Each row is a point. Before rounding, the points of a table are all equally far from one centre. They may lie mostly on one side of it. Write the centre, to within rounding.
In the rows, zero is written as 128.

Points (8 x 2):
[[ 78 126]
 [146  94]
 [118  95]
 [100 103]
 [127  93]
 [ 95 106]
 [126  93]
 [127  93]]
Centre: [133 155]

Points (12 x 6):
[[119  82 142 147 109 142]
 [128 108 147 150 111 187]
 [104 194 154 147 140 115]
 [ 59 134 152 155 135 134]
 [ 99 130 133 114  87 122]
 [126 169 140 161  82 133]
 [ 90 148 159 132 112  98]
 [168 118 155 123 146 118]
 [ 79 157 103 123 118 168]
 [107 130 187 129 153 121]
 [ 89 142 172 141 108 167]
 [106 114 142 102 116 107]]
Centre: [120 140 130 145 138 139]

Points (14 x 11):
[[157 125 115 168 148 170 131 196 136 131 129]
 [167 121 116 148 160 129 144 158 121  92  94]
 [196 108 118 172 148 103 153 127 121 122 111]
 [160 116  94 183 140 120 168 155 147 163 131]
 [187 144  97 134 144 135 130 174 133 140 125]
 [166 116 108 200 160 142 159 137 111 164 137]
 [144 113 142 107 141 150 185 141 158 150 106]
 [134 102 102 147 147 145 125 172 122 155 148]
 [167  86  85 176 137 140 142 149 141 140 121]
 [125  94 114 147 130 179 151 125 117 149 135]
 [161 148 108 138 153 157 126 140 141 178 149]
 [188 139 132 164 145 134 143 163 139 117 155]
 [172 124 133 131 163 124 111 116 162 168 136]
 [179  85  97 177 138 146 170 155 130 138 118]]
Centre: [158 121 142 156 138 143 140 143 131 151 107]

Points (18 x 14):
[[102  80 182 124 113 132  89 151 104 131 148 121 135 142]
 [ 79  99 155 169 123 124 127 136 127 155 163 134 176 102]
 [106  71 195 103  83 120 158 121 109 147 116 139 133 111]
 [ 83  94 146 113 117 127  94 145 141 145 170 119 113 101]
 [ 68 105 156  85 117 130 143 173 143 156 120 100 140 105]
 [ 94 124 191 124 137 108 141 137 142 154 143 115 158 100]
 [105  76 174  95 135  99 154 126 145 114 105  98 181 136]
 [ 95 118 178 116  84 121 124 160 120 133 130 159 125 127]
 [ 72 135 150  94  94 101 189 101 143 167 144 139 125 101]
 [ 70  73 156 103  86 118 121 144 130 102 125 148 138 100]
 [133  93 149 102 106 120 102 134 111 118 168 132 134 119]
 [ 83 101 140 106 155 101 137 173 130 138 134 128 151 101]
 [ 57 101 189 112 108 146 141 115 118 133 125 106 188  96]
 [ 84  96 175 130 104 113 170 157 141 145 125 129 124  99]
 [ 87  98 187  79 122 139 113 124 116 102 114 153 137 128]
 [115 119 143 120 132 141 135 176 138 137 131 148 138 122]
 [125  78 147  90 130 100 111 150 163 135 109 124 130 122]
 [ 74 138 170  98 133 116 124 154 150 146 131 117 143  94]]
Centre: [ 82 110 121 124 116 119 130  95 110 147 106 113 137 141]

Points (29 x 24):
[[186 127 150 133 173  92  89 134 131 114 123 117 111 173  95 125 105 132
  169 114 154 143 111 108]
 [163 145 130 133 148  91 142 119  97 108 136 112 151 118  96  98 161 138
  162 100 136 159 161 124]
 [144 128 152  89 155 108 112 115 134 159 166  82 161 152 134 108  91 152
  114 101 140 161 173 111]
 [182 165 165 117 146 113 117 126 162 175 135 134 120 172 100 108 156 141
  164 126 131 150 105 118]
 [189 169 165 147 175 102 128 109 167 165 121 143 140 149 111 140 119 123
  138 115 152 167  86 112]
 [164 181 147 111 176 105 106 122 118 137 137 112 130 170  82 140 141 133
  130  89 157 158 108 117]
 [192 170 155 129 176 105 105 133 145 160 131 129 153 143 125 105 134 131
  125 104 151 176  99 103]
 [164 155 156 129 136 131 104 105 123 142 158 148 155 128 119 136 156 126
  132  94 166 161 111  81]
 [171 142 152 108 100  95 114 151 114 136 111 121 117 140 105  87 162 158
  130 131 164 170 122 113]
 [185 122 161 104 166 113 126 116 122 150 143 158 139 132 143  87 148 105
  141 150 129 154 103  84]
 [163 144 179 120 172 124  84  92 135 155 122 144 135 123 122 135 128  93
  106 117 160 154  99  83]
 [196 159 148 108 118 122 128 140 141 141 105 140 143 154 115 130 146 156
  145  72 161 151 143  89]
 [144 136 157  91 160  81 130 130  84 152 108 152 137 134  90 110 129  89
  152 104 155 161 131  77]
 [194 164 146 153 147 124 144 114 165 144 139  87 160 116  96 103 151 142
  136 111 150 158 165 116]
 [179 143 147 130 148 102  78 120 159  91 130 148 130 147 125 119 115 110
  131 124 149 182 119 115]
 [179 135 155 135 160 126 136 132 112 154 119 132 156 166 115 106 112 152
  137 135 139 179 102  74]
 [179 155 162 132 159  92 128 150 103 168 144 169 145 109 114 100 126 122
  139 116 150 167 116  92]
 [176 173 142 116 157  94 142 125 121 120 139 127 115 159 162 141 154 105
  132  85 156 184 130 123]
 [176 148 164 134 163  98  81 100 127 144 103 100 146 132  85 109 134 132
  141 106 157 141 118  80]
 [199 181 143 103 126  85 119  97 151 108 105 136 138 139 136 110 112 115
  144 114 191 153 119 126]
 [188 155 154 109 164 134 144  82 126 156 117 122 176 154  98 110 147 103
  153  94 159 155 122 119]
 [179 132 152 126 162  86 143 121 137 165 167 176 151 175  91 148 130 100
  140 111 176 174 156 106]
 [175 136 151 141 141  82 139 137 112 138 140 115 158 164  89 125 122 111
  180 109 185 135 105 115]
 [194 157 168 105 144 102 153 100 133 116 145 154 139 128  81 108 107 116
  146  99 149 113 120  79]
 [157 115 133 171 172  80 147  97 175 164 107 121 128 157 123 118 137 125
   85  77 149 146 125 105]
 [156 181 163 122 143  71 120 126 145 163 127 129 112 156  96 137 127 125
  146  88 175 154  96  88]
 [148 168 150 118 145  74 136 138 113 147 136 160 100 165 117  98 115 100
  166 121 149 186 115 113]
 [188 149 180 152 127 108 127 119 146 167 131 115 115 134 137 119 168 118
  176 123 150 177 140 127]
 [131 156 165 112 179  89 132 104 104 143 143 100 152 101 128 149 129 104
  143  97 167 179 151  94]]
Centre: [147 132 151 120 153 110 142 117 140 144 124 131 120 141 120 119 122 125
 125 127 165 135 150 120]

Points (28 x 24):
[[157 135  80  97 175 118 112 128 120 139 142 203 148 126 208  96 135 104
  167  99 124 138 125 107]
 [158 131 113 137 137 134 101 131 142 116 128 174 155 105 193 128 110 156
  161  84 120 104 132 136]
 [138 160 112 126 202  99 124 151 103 160 144 166 101 111 177  64 116 108
  144 108  91 103 161 130]
 [173 131 133 105 167 118 107 149  88 111 155 154 166 142 184 126 101  86
  161 109 112 124 138 116]
 [179 141 113 104 132  81 157 134  87 113 133 165 126 105 188  98 104 144
  153 143  88 120 132 113]
 [186 124 122 126 162 110 141 169  94 137 135 170 150 127 151 119 133 119
  123  96  85  98 125 120]
 [168 122 104 109 134 130 146 166 125 144 141 155 169 103 139 105 121 127
  151 114 120 129 136 126]
 [154 130  73 139 133 102 123 125 138 172 127 157 152 121 150 123 102 156
  168  85  94  93 153 146]
 [190 154 124 134 165  97 131 144 119 146 141 175 189 116 157 143  99 132
  162 118  94 105 137 128]
 [156 139 115 104 133 114 143 153 125 133 159 183 158 147 153 112 117 136
  168  89  89 112 127 119]
 [165 150  87 115 142 110  88 146 134 152 133 207 125 113 156 126 144 133
  182 102  84 100 152 129]
 [144 151 113 103 156 106  98 145 105  90 154 155 126 118 166 106  85 126
  174 108  92 108 127 146]
 [133 131 103 121 147  85 135 142 102 169 147 159 170 119 168 132 100 101
  175  85  68  96 131 104]
 [174 151 151 150 161 112 109 121 112 135 112 184 135 124 146 116 150 139
  145 106  72 102 165 125]
 [134 119 134 110 109 148 121 150 109 149 124 186 161 121 189 138 103 136
  157 105 109 110 139 119]
 [159 134 112 138 145 121 111 148 108 131 166 189 171 115 142 106 126 127
  170  99  78 102 103 111]
 [172 113  86 115 126 113 106 156 119 120 120 161 154 131 191 107 125 142
  163 110  88 124 157 104]
 [153 160 103 100 137 121 119 131 118 129 152 146 154 105 197 102 135  80
  139 102  91 136 140 121]
 [154 148 144 113 149 116 138 140 117 149 129 178 156 155 206 113 124 174
  176 125 105 127 130 138]
 [173 144 115 130 128 113 161 150 149 167 137 153 144 130 188  89 102 135
  164 113  85 114 143 139]
 [180 129 111 121 152 102 116 114 100 105 112 183 162 115 140 107 105 130
  132  98 135 114 155 131]
 [149 130 134 128 160  92 128 188 117 124 132 185 161 139 187 113 112 154
  142 121  83 109 145 127]
 [165 140 119 120 139 142 142 129  84 144 122 177 156 128 136 105 151 109
  160 144  81  81 161 129]
 [112 141  96 148 154 143 121  95 129 167 151 154 127  87 149 114 126 155
  147  93 106 109 129 110]
 [143 143  96 128 139 109 172 150  99 138 121 205 143 147 185 101 138 130
  146  98  82  86 129 134]
 [156 162 103 122 154 108 120 159 131 123 134 144 121 107 175 114 120 164
  137 109  90  83 145 136]
 [148 105 122  87 157 115 145 142 104 129 152 158 151 134 171 116 131 130
  191 105  77 102 133 146]
 [142 145 114 121 119 118 114 146  99 157 145 193 163 111 182 122 110  97
  122 103  60  99 124 128]]
Centre: [136 127 109 148 150  96 119 123 105 149 141 169 128 127 174 120 126 113
 155 137 119 114 137 135]

Points (30 x 24):
[[130 133 141 142 188 140 141 126 125 124 137  43 138 126 106 140 158 139
  155 103 128 160 104  87]
 [150 148 171  97 151 113 111 128 146 108  97  65 116 150 137 136 170 132
  155 122  93 151 126  78]
 [ 97 117 131  56 160 156 118 123 127 129 138  83 120 130 147 125 189 124
  152  95 119 146 130  81]
 [124 144 111  77 112 143  91 117  91 155 131 100 147 108 138 153 181 110
  158 109 144 144 104  91]
 [141 124 141 117 151 123 116 120 120 122  83  51 133 124 140 169 163 108
  173 117 161 147 116 110]
 [134 145 128 107 149 120 103 134 129 141  77  96 141 151 101 124 152 132
  185 148 154 140 130  96]
 [106 117 183  70 127 136 122 124 122 136 106  71 117 137 128 147 152 141
  191 107 126 135 148 114]
 [108 127 135  95 152 117 142 101 105 108 142  78 132  90 146 171 169 109
  173  93 135 151 107 126]
 [118 161 143 121 155 147  91 134 124 130 111  91 122 135 131 128 187 125
  165  96 133 119 134  58]
 [138 172 137 112 148 116 149 119 153 120  87  80  97  92 132 128 144 143
  170 111 117 151 140 103]
 [148  88 165 110 122 140 127  81 131 130 117  75 119 114 136 165 133 137
  196 126 135 155 127  96]
 [168 146 174  97 155 108 123  93 113 117 122  72 129  97 114 119 158 130
  168 106  85 126 118  95]
 [111 150 179 117 134 138 141  81 125 125 100  56 103 117 121 135 161 123
  163 122 132 133 115  72]
 [119 130 175 107 142 128  99 122 130 140 129  82  99 101 115 148 185 141
  163 108  97 157 135  53]
 [147 127 158  94 165 156 118  78 121 160 133  78 113 120 164 129 154 161
  156 130 101 170 101  90]
 [109 141 149 108 162 118 134 135 116 124  92  57 114  85 133 129 157 116
  173 111 124 162 106  80]
 [132 110 121 126 151 112 137 112 139 119 136  82 110 110 110 129 192 120
  132  86 135 166 139  78]
 [138 155 148 104 176 142 102  90 131 105 100  92 126  95 126 113 185 130
  164 131 134 167 110 131]
 [ 86 130 150 134 118 137 134 109  89 118 137  85 133 136 167 147 167 149
  164 111  95 162  99 104]
 [135 176 133  88 158 126  95 124 123 140  94  75 135 112 135 128 168 101
  166 123 102 148 145 116]
 [134 140 152  84 151 130 145  83 138 118 103  93 100 114 144 133 162  93
  173 103 107 158 100  89]
 [122 160 156 111 125 107 129 114  77 146 131  97 113 116 138 150 126 150
  177 111 122 173 132  95]
 [ 97 152 162  91 151 149  67 124 120 127 127  73  87 120 157 192 150 138
  157 124 110 133 124  91]
 [140 114 156  95 162 125 132  97 134 162 114  53  92 131 121 144 192 148
  168 116 126 144 120 109]
 [133 138 127 105 212 122 100 106 126 113 113  81 106  99 143 147 167 163
  147  89 114 154 113  90]
 [113 144 153 111 141 144 102 104 123 137 126  63 104  87 117  99 167 137
  157  95 116 172 148 106]
 [127 152 171 114 144 102 140  94  89 150 115 108 139 123 130 136 155 120
  150  81 113 160  99 105]
 [103 144 162 113 107 125 130  81 112 102 117  89 132 144 135 145 154 110
  174  98 116 165 100 105]
 [118 148 158  97 164 115 153 104 101 126 113  76 104  92 135 116 165 174
  158 120 132 144 116  87]
 [132 102 152 115 188 114  84 140 113 148 104  89 100 106 138 139 147 127
  180 111 121 144 153  89]]
Centre: [124 121 132 111 142 140 112 118 123 125 122 102 116 119 119 145 140 136
 136 126 113 129 113 112]

Points (31 x 24):
[[148 140 171 173 135 140 187 123  45 123 111 127 119 146 103 132 125 154
  141 127 121 117 143 128]
 [118 160 127 169 130 116 196 130  48 131 118 140 114 138 145 155 142 125
  137 139 107  91 142 120]
 [102 139 139 143  98 148 162  98  45 105 127 136  87 128 110 120 133 128
  118 106 114 100 116 137]
 [122 133 174 181  99 134 184 125  81 143 130 137  80 119 126 148  89 125
  110 140 129  89 115 122]
 [135 139 145 189 153 127 167 112  66 136 103 139  77 156 125 125 117 164
  144 121 124 128 130 108]
 [137 121 151 165 137 123 165 123  51 128 140 109  97 119 104 141 121 147
  122 147 106 115 168 133]
 [134 133 148 161 141 138 175 142  55 120  96 135  82 117 108 130 128 136
  150 127 113  99 145 145]
 [131 146 139 194 136 128 172 145  61 117 115 138 118 118 100 133 141 143
  126 133 137 106 125 133]
 [117 136 131 194 129 111 182 141  44 156 137 144  96 126 120 118 110 143
  130 145 129 119 117 113]
 [127 130 152 146 114 117 196 156  51 161 143 144 129 155 123 131 106 162
  115 113  93 147 130 133]
 [106 144 148 179 130 145 152 123  77 129 110 142  77 137 108 157 100 152
  154 135 116 109 174 131]
 [121 132 158 156 121  99 155 147  80 135 125 118 129 137  91 131  85 171
  134 120 127  92 118 127]
 [128 138 145 175 113  95 190 133  88 152 103 159  89 139 120 134 132 140
  124 153 112 114 115 120]
 [143 174 135 167 126 117 187 116  47 126 124 144 108 136 128 172 112 143
  144 148 137 120 145 153]
 [146 136 126 168 121 121 160 157  54 155 104 133  78 127 124 134 133 138
  104 130 110 120 139 166]
 [112 139 147 159 101 125 180 147  49 158 119 139  78 157 140 123 144 176
  131 122 132 116 138 161]
 [124 143 166 179 128 125 195 141  54 157 133 131 107 153 117 145 139 153
  145 133  96 109 143 114]
 [136 106 130 147 165 155 156  91  51 148 141 138  97 136 102 145 118 143
  154 147 133 127 124 135]
 [102 155 164 169 121 142 179 146  72 136 111 151  89 127  93 137 129 150
  133 136 130  90 141 139]
 [115 145 159 158 117 112 170  94  55 139 119 147 100 124 108 140 113 176
  139 145 104 147 140 154]
 [122 150 174 167 125 118 179 142  43 155 128 118 102 129 131 181 123 104
  130 109 124 106 118 121]
 [142 123 139 189 132 120 183  98  56 128 132 145  97 147 147 130 138 147
  132 157 134 120 141 154]
 [142 134 135 171 112 129 176 111  34 138 108 116 109 117 110 152 131 146
  145 150 116 122 113 126]
 [146 113 126 165 138 133 201 138  82 131 104 111 104 136 130 159 119 176
  167 118 132 120 149 127]
 [136 167 151 164 137 119 162 130  58 135 148 135  93 129 118 141 120 159
  131 161  98 128 151 138]
 [122 154 148 179  91 114 184 140  73 151 112 138  81 127 129 144 124 125
  134 139 119  73 126 152]
 [121 131 144 174 115 126 167 136  66 138  86 140  97 129 122 135  98 158
  125 146 102 108 103 115]
 [101 177 153 139 114 122 181 153  59 147 123 152  81 127 121 126 113 117
  168 141 113 115 137 142]
 [ 99 156 156 157 113  86 174 126  57 164 133 112 107 144  93 157 130 116
  134 137 136  93 131 169]
 [125 121 159 187 139 137 153 125  59 133 123 138  85 160 119 145 103 134
  121 128 101  92 152 124]
 [110 138 132 155 143 108 205 126  61 134 107 154  79 132 122 137 129 159
  157 144 116 125 129 148]]
Centre: [112 139 134 150 123 137 168 118  94 152 130 118 113 142 133 136 113 127
 134 117 128 129 128 146]

Points (30 x 24):
[[151 163 136  74 139 139 116 115 146 130  83 137  97 143 155 154  88 147
  152 140 145  73 152  92]
 [154 153 109  55 128 148 105  97 148 128 107 128 138 146 140 146  83 147
  151 136 178  93 119 122]
 [160 161 141  70 142 170 121 125 149 132 110 155 125 164 135 155 114 130
  148 128 127  83 139  85]
 [154 133 124 102 168 152 116 112 191 162  91 120 116 133 132 153  92 110
  106 126 138  84 133  84]
 [142 164 131  61 145 180 102  80 143 122 116 140 124 150 152 143 104 118
  149 141 154 110 123  92]
 [139 127 109  79 126 149  93 107 159 139 119 129 116 166 145 139 124 125
  146 113 157  75 139  70]
 [149 160 125  66 166 158 116 106 140 146 107 139 107 119 163 158 115 141
  169 146 139  96 130  73]
 [143 152 149  72 153 126  92  78 146 137 120 132  94 149 154 143 110 125
  167 141 143  93 137 101]
 [126 137 141  74 140 174  99  78 154 145 109 122 122 150 157 174 112 103
  170 142 138 100 125 103]
 [152 102 127  83 190 148 110 115 162 163 120 120 127 160 160 162  94 114
  158 128 139 110 143  93]
 [143 143 118 110 138 180  91  96 128 141 103 135 131 167 148 153  83 124
  146 117 142  99 168  87]
 [155 120 131  43 147 151 120 110 144 136  96 135  96 147 138 147 109 131
  165 125 163  84 145 102]
 [164 147 115  64 178 164 111 106 144 151 103 138 141 141 152 157 112 120
  147 118 148 102 141 121]
 [143 129 118  74 131 151 112  74 133 119  89 101 115 159 125 137  88 138
  147 110 125 101 150  79]
 [164 117 106  46 129 139 126 103 136 124 125 138  92 153 127 143  96 127
  146 124 127  84 147 104]
 [151 121 118  80 140 153  85  94 164 153  81 125 130 148 160 157  76 106
  123 132 167  94 141 112]
 [159 124 113  68 149 156 102  78 167 156 115 123 121 166 157 112 101 124
  147 124 123 118 126  79]
 [138 156 128  98 123 169 107  80 133 149 122 140  87 124 143 167 100 140
  141 122 119  85 118  99]
 [193 153 122  81 151 146 110  90 134 121  94 143  93 121 134 139 116 118
  158 146 145  94 150 111]
 [145 150 112  91 158 122 113  90 140 141  94 136 119 160 148 156  98 121
  143 142 165  87  98  87]
 [166 146 103  67 153 158 119 109 160 148 104 141 121 122 149 168 104 140
  168 116 145  87 135  88]
 [147 137 118  80 159 162 117 104 157 131 105 122  88 159 182 130  92 132
  166 127 127 108 144  74]
 [160 154 135 112 149 173 109  90 133 146 107 125  90 153 157 138 110 114
  139 132 140  85 158  94]
 [147 126 141  66 132 146 122  77 146 152 109 108  99 141 164 143  73 134
  140 126 134 102 107  76]
 [180 124 139  94 154 136 123  92 168 125 101 113 109 110 153 173 101 135
  157 130 133  72 128 115]
 [120 124 118  67 157 174 112 120 115 155  59 145 115 141 154 132  80 114
  148 138 139  75 126  89]
 [164 152 111  87 168 171  95  97 145 171 119 128 111 142 152 112  88 138
  144 125 123  83 108  99]
 [163 145 113 118 117 189 102 120 132 143 110 136  95 155 153 114  85 139
  156 114 139  89 139  75]
 [142 120 112  76 148 149 105 107 156 142  98 141  84 159 168 156 114 142
  139 123 152  92 106 101]
 [144 153 140  74 156 155 111 111 149 142 118 133 114 182 159 160 110 118
  156 133 138  94 148  99]]
Centre: [133 120 127 105 133 145 112 131 143 132 110 127 127 118 134 124  97 120
 149 144 129 115 126 110]

Points (31 x 24):
[[121 102 122 134 161 124 127 128 140 102 139  82 130 159 114 133  92 114
  128 109 160 150 173  90]
 [136 101 132 115 195 132 157 109 146 119 124  86 100 160  96 121 119 110
  114 118 175 170 166  94]
 [116 100 120 119 159 174 157  98 114  89 131  80 114 145 119 122 119 125
  114 128 168 165 163 137]
 [123 100 110 137 174 132 161 101 134 124 140  84  87 142  81 132 114 146
  110 121 166 165 172  89]
 [121  87 102 139 139 145 149 102 129 127 125  82 101 159 106 124 102 142
  120 134 180 165 162  91]
 [115 114 113 107 167 151 163 115 145 125 116  92 110 186  77 139 128 135
  122 148 147 153 188 100]
 [126  90 134 126 143 180 147 113 127 118 132  84  98 147 111 128  84 127
  116 126 168 174 179 104]
 [127 118 112 105 154 158 151 112 139 103 144  87 130 152  93 126 104 142
  123 116 176 145 198 106]
 [123 104 138 129 144 133 164 130 142 142 121  94 106 161  97 127  86 128
  118 133 162 187 166 120]
 [133 103 124 120 161 147 157 113 111  90 135  68 101 131 100 159 104 132
  111 122 153 195 182 113]
 [118  96 112 125 154 144 139 108 127 103 116  82  93 156 100 139 105 127
  120 133 151 184 206  93]
 [127  86 113 141 161 139 170 120 129 116 136  98  89 156  97 115 108 137
  109 122 153 156 179  74]
 [145  98 123 100 166 119 185 103 120 125 142  82 106 158  97 133  94 140
  144 121 158 152 179  87]
 [136  92 118 107 133 127 153  96 125 135 128  60  97 159 107 123 134 124
  115 110 122 176 173 118]
 [126 111 134 139 161 117 161 133 126 126 154  88 126 141 102 123 113 127
  107 122 159 192 177  96]
 [124 114 123 115 131 142 135 124 132 117 117  83 102 137  83 142  85 149
  129 120 163 161 204  86]
 [120 109 119 143 159 138 152 119 106 133 117  79 117 140 106 124 101 158
  109 108 170 168 164 102]
 [139 118 119 119 169 111 185 119 120 100 135  95 125 119 104 140  91 128
  112 113 161 168 181  97]
 [143  96 132 114 152 129 159 105 115 115 137  64 102 157 112 124  97 119
  124 137 163 180 179  82]
 [107  73 126 110 166 137 173 113 124 113 127  80 124 156 102 124 109 141
  123 129 148 160 160  95]
 [112  99 131 119 159 120 179 129 132  99 126 103  93 171 104 126 104 132
  121 131 160 170 188  98]
 [115  92 120 123 144 142 157 110 117 113 130  96  92 153  89 132  88 126
  105 120 161 159 202  88]
 [128  97 124 114 159 139 135 117 131 100 155  94 108 166 102 127 107 155
   92 112 138 176 179 102]
 [130 112 122 142 164 142 161  85 118 104 114  99 121 152 101 130 105 132
  109 121 150 171 199 108]
 [122  87 124 102 164 132 182 105 128 122 123  87 121 150 116 175 107 134
   97 142 168 176 163  97]
 [117  93 119 124 171 127 152 123 118 124 138  92 105 163  81 144 112 126
  100  92 153 150 187 122]
 [127  90 123 126 133 116 153 109 146 108 127  79 131 161 104 147 113 143
  123 145 153 168 190  97]
 [122  88 116 121 156 141 157 103 132 121 123  92 127 163  99 128  98 140
  112 115 141 176 190 108]
 [118  68 117 119 149 145 152 120 133 127 131  99 105 174 122 142  93 134
  126 131 165 162 190  93]
 [119 103 127 124 152 135 167 117 148 109 116  77  98 154  91 136 119 138
  121 117 155 177 191  79]
 [122 100 112 141 159 143 151 101 132 136 133  72 114 135  98 113 100 130
  147 120 148 168 172 104]]
Centre: [141 118 128 105 144 141 140 121 116 124 129 123 102 133 113 151 135 123
 131 131 146 151 156 103]

Points (31 x 24):
[[133 135  94 145 134 140 128 127 131 126  92 138 130 137  79 175 132 138
  126 104 139 170 125  85]
 [146 137  76 135 129 118 124 139 119 129 113 150 113 112 110 160 153 122
  119 112 169 203 146 121]
 [135 146  71 156 155 127 116 143 109 153 103 156 109 110  88 174 165 138
  110 138 135 159 126  82]
 [134 126  86 156 139 130 118 150 113 140 136 159  89 103 123 166 168 104
  147  83 154 172 110  85]
 [131 146  87 128 116 126 125 130 104 140 120 168 114 128 103 160 123 147
  142 104 144 196 156  69]
 [120 103  67 136 128 147 141 134 103 129 114 189 110 125  99 149 146 163
  127 112 131 190 140  82]
 [139 112 102 152 133 110 138 161 141 141  92 178  94 106 106 151 146 126
  125  88 140 181 146  90]
 [114 101  60 144 123 113 150 147 108 141 104 164 111 126  80 154 152 132
  168  98 127 171 121  73]
 [123 121  77 103 124 123 135 156 142 135 107 169  96 133 106 182 158 118
  105 118 147 180 119 102]
 [123 155  68 163 103 124 126 155 147 141 109 174 108 157  82 154 133 125
  145 103 130 178 129  79]
 [118 127  72 137 136 133 146 188 134 138 116 169 101 115 104 180 136 147
  112  99 138 179 133  95]
 [155 121  98 105 168 122 140 150 111 119 136 155  98 139 116 180 153 150
  118 112 131 153 133  78]
 [148 126  70 142 116 126 123 145 135 145  88 174  90 122  96 191 115 133
  136 123 150 148 139  82]
 [ 93 136  68 121 143 138 143 151 124 121  85 186 129 159 104 159 125 142
  134 121 146 167 148  95]
 [152 158  95 118 157 152 119 163 114 127 112 164 115 106 109 168 143 132
  108 105 137 144 146  66]
 [164 123  65 148 129 122 111 151  87 122 119 165  91 145  92 141 141 143
  133 126 159 163 130  90]
 [138 142  77 149 132 108 123 152 133 136 114 193 132 137  72 176 138 137
  109 112 134 161 138 106]
 [138 140  72 144 142 141 147 146 129 135  81 172 104 117 103 153 145 123
  128 110 126 197 135  99]
 [144 108 108 157 133  95 130 167 120 132 109 154 112 127 106 153 134 129
  116 107 168 187 118  85]
 [144 118  91 152 136 118 130 125 126 157  83 136 148 121  88 154 137 140
  138 112 151 154  95  77]
 [114  94  75 150 147 125 117 144 130 130 106 173 103 107 115 159 149 147
  153 115 169 181 128  99]
 [139  89  74 152 110 101 153 160 127 127  98 171 122 132 106 167 142 158
  146 140 150 186 143  94]
 [136 106  85 136 147 144 136 157 145 146 100 186 100 110 113 173 149 140
  128 109 137 172 175  88]
 [136 129  55 145 125 135 137 177 112 121 110 197  98 129 116 142 148 127
  126  84 127 180 154  92]
 [131 138  96 143 117 147 140 156 138 116 115 169  98 121  83 136 157 117
  131 110 147 191 150  60]
 [116 122  68 117 140 149 136 173 128 138 111 179 120 149  92 149 153 123
  107  95 172 162 136  90]
 [136 135  91 118 143 133  99 119 113 113 111 141 116 123 114 162 161 110
  141 101 159 177 141 108]
 [114 109 107 138 144 120 132 166 115 120 128 173 141 127 106 185 156 135
  143 123 149 187 155 100]
 [135 148  95 154 120 136 130 154 127 130 102 180 120 147  98 133 158 148
  123  85 135 182 155  88]
 [158 127  75 149 139 104 130 142 138 146 112 177  95 131 123 159 156 123
  137 101 168 186 150  95]
 [142 147  63 124 128 113 136 159 117 142 125 187  98 132  88 151 139 121
  117  96 158 177 149  80]]
Centre: [122 122  82 142 115 126 145 142 132 138 141 149 127 122 137 124 134 115
 130 137 124 125 139  99]
